Each point is reached from the start by the listed moves, each made 0, 1 or 2 times, or once backwards (-1), plus a little noise. Is the number of moves made odd or even? Then give how often each move was made.

Moves:
(1): [15.3  0.6 -1.5  4.7]
(2): [-1.4 22.1  1.3  3.2]
(3): [ 0.9 -0.6 20.2  0.2]
Start: [-6.0  2.9  2.5  4.3]
Points:
[-4.4  1.7 45.0  5.5] => even (0, 0, 2)
[ 21.2  50.7 -18.1  20.0] => odd (2, 2, -1)
[-25.8  47.3 -14.5   4.9] => even (-1, 2, -1)
[-24.9  24.7 -14.7   2.6] => odd (-1, 1, -1)

Moves:
(1): [21.3 -0.7 -3.5 -3.8  1.1 -3.0 -5.5 -2.8 -0.8]
(2): [ 0.8 19.9 -6.3 -4.3  4.3 -0.3 -0.2  1.4  0.4]
(3): [ 0.9  2.4 19.8 -0.5 -3.3 -4.0  1.6 -3.9  1.9]
(4): [ 3.1  4.0  0.6 15.3  1.7  0.6  0.0 -2.8 -0.5]
(5): [-0.7 -0.8  2.7 -1.7 14.5 -2.3  1.2 -0.5 -3.1]
(6): [ 1.1  0.4  4.0 -1.9  0.4 14.2 -1.7 -4.1 -1.9]
(7): [ 5.0  0.3 -0.8 -3.4 -2.8  2.8 21.4  0.9 -2.2]
(8): [ 4.9 -1.2  4.8  0.2 -0.7  3.3  3.3 22.8  3.5]
Start: [  2.8   3.3  11.1 -13.4   0.1  -4.9  -5.9   1.6   2.1]
Points:
[ 9.4 52.3 37.2  1.4 14.6 18.1 50.3 40.7  2.8] => even (-1, 2, 1, 2, 1, 1, 2, 2)
[ 40.1  49.3   2.1   3.1  -1.7  13.7 -12.4  13.3   7.3] => even (1, 2, 0, 2, -1, 1, 0, 1)
[ 25.1   2.4  32.9 -16.2  28.7 -30.2 -23.0  18.9   4.9] => odd (1, 0, 1, 0, 2, -1, -1, 1)
[ 64.0  -4.2  21.3 -49.9   8.6  26.0  31.6  36.4  -1.6] => even (2, 0, 0, -1, 1, 2, 2, 2)
[ 54.6 -18.5  64.4 -21.3  18.9 -16.8  -5.0  30.4   5.2] => odd (2, -1, 2, 0, 2, 0, 0, 2)
[ 60.9 -11.0  44.4  -2.3 -20.1  23.1 -13.4  25.7   7.0] => even (2, -1, 1, 1, -1, 2, 0, 2)

Moves:
(1): [ 11.5  15.7  -8.7  17.5   5.3  -8.7   6.9   0.2  -1.9   4.9   5.0 -11.4
  11.0  17.3  16.3  -3.2  -9.8]
(2): [  5.5  20.2  -3.9  11.6   9.3  -8.4  12.0   1.8  -1.6   3.1  -1.0   2.2
 -11.5  -2.8  -0.2  -5.4   0.2]
(3): [  7.9  -8.6  22.2   3.3  -1.5 -12.0   2.5  11.2 -17.9   1.4  -3.1  14.0
  -0.5   1.0   9.6 -12.0  -2.9]
(4): [  2.7  -2.2  11.2   3.3  15.3  19.1   9.8 -10.6   5.2  17.7  17.6  -7.4
   5.3   0.2 -14.4  15.9   1.1]
(5): [ 7.5  3.2 -6.0  5.5 15.4  3.3  3.7  3.5 -1.9 -0.7 -5.6  5.1 -2.3  4.2
  6.9  7.2 -1.9]
(6): [ -3.6   7.5   9.4  -2.1  -3.9  17.3 -12.7  -2.2   3.7   2.7  -5.7   9.1
  -4.5   5.8   2.3  -7.4  -6.7]
(7): [ 3.5 -0.2 -4.1  3.5 -0.2 15.6 15.7  4.6 -3.1 -4.8 -9.5 -5.6  3.8 -9.9
 -0.2 -2.7 12.5]
(8): [ -1.6  -9.0  -5.6  10.8  -9.8   1.3   7.6  18.1  -6.1   1.5 -16.0 -10.3
  -6.5  -7.4  -9.7  12.2  -2.6]
(9): [ -3.0  -3.5  17.1  -2.0  -3.6   1.6   1.8  12.7  13.9  -2.8 -11.5   6.8
  10.9  -5.7  -4.7  -8.2  12.3]
(10): [ 5.0  2.5 -3.4  3.5 -4.9 -4.0 15.0 -1.6 10.2  1.3 -8.6  6.6 -5.6 -1.5
  6.7  2.9 -8.0]
(11): [-26.8   7.3  -2.6  -5.1  -3.0  -0.3  -2.6  16.1 -15.8  -3.4  13.3   2.0
 -21.8   2.9  19.1   5.8   4.8]
(12): [ 22.7  12.2   0.2  12.2  -2.7  -3.9  10.7   9.8  -5.3 -12.5  10.9   7.1
  -2.5   5.8   0.8   4.8   8.1]
(13): [  4.1  26.0 -12.7  -0.2   3.6 -13.5   1.3  -3.8  -8.4   7.1  12.4  -4.0
   2.8 -14.4  13.1  21.0   0.3]
(14): [ -2.8  13.0   3.9  -1.7   2.0  -8.9   6.7  -3.2  -2.5   2.5  -3.1   7.4
  14.6  18.1  -6.8   0.1 -13.6]
Start: [  0.2  -0.7   3.4   5.6   7.5 -12.1   5.2   1.4  -0.5 -12.3  13.6 -14.7
 -14.6  -1.2   3.2  -2.5   9.4]
Points:
[ 43.7  64.7  92.0  17.3  12.4 -25.6  43.2   5.3  12.3   3.5 -38.8  68.9
  44.3  12.8  10.9 -59.8  -5.7] => even (0, 1, 2, 0, 0, 2, 1, -1, 2, 1, -1, 0, 1, 2)
[ 28.2 -28.0   1.2   8.9  50.3  75.5  28.8 -37.2  45.4  12.1  22.1 -42.5
  -5.6 -44.2 -54.1  42.1  43.3] => even (-1, 0, -1, 2, 1, 0, 1, 0, 0, 0, -1, 0, 0, -1)
[-27.3   9.6  23.2  -3.9  71.5  59.5  24.4  22.2 -56.8   2.7  77.4  -5.9
 -55.3 -48.8  44.5  46.6  72.9] => even (-1, 0, 1, 2, 2, 0, 2, -1, 0, -1, 2, 0, 1, -1)
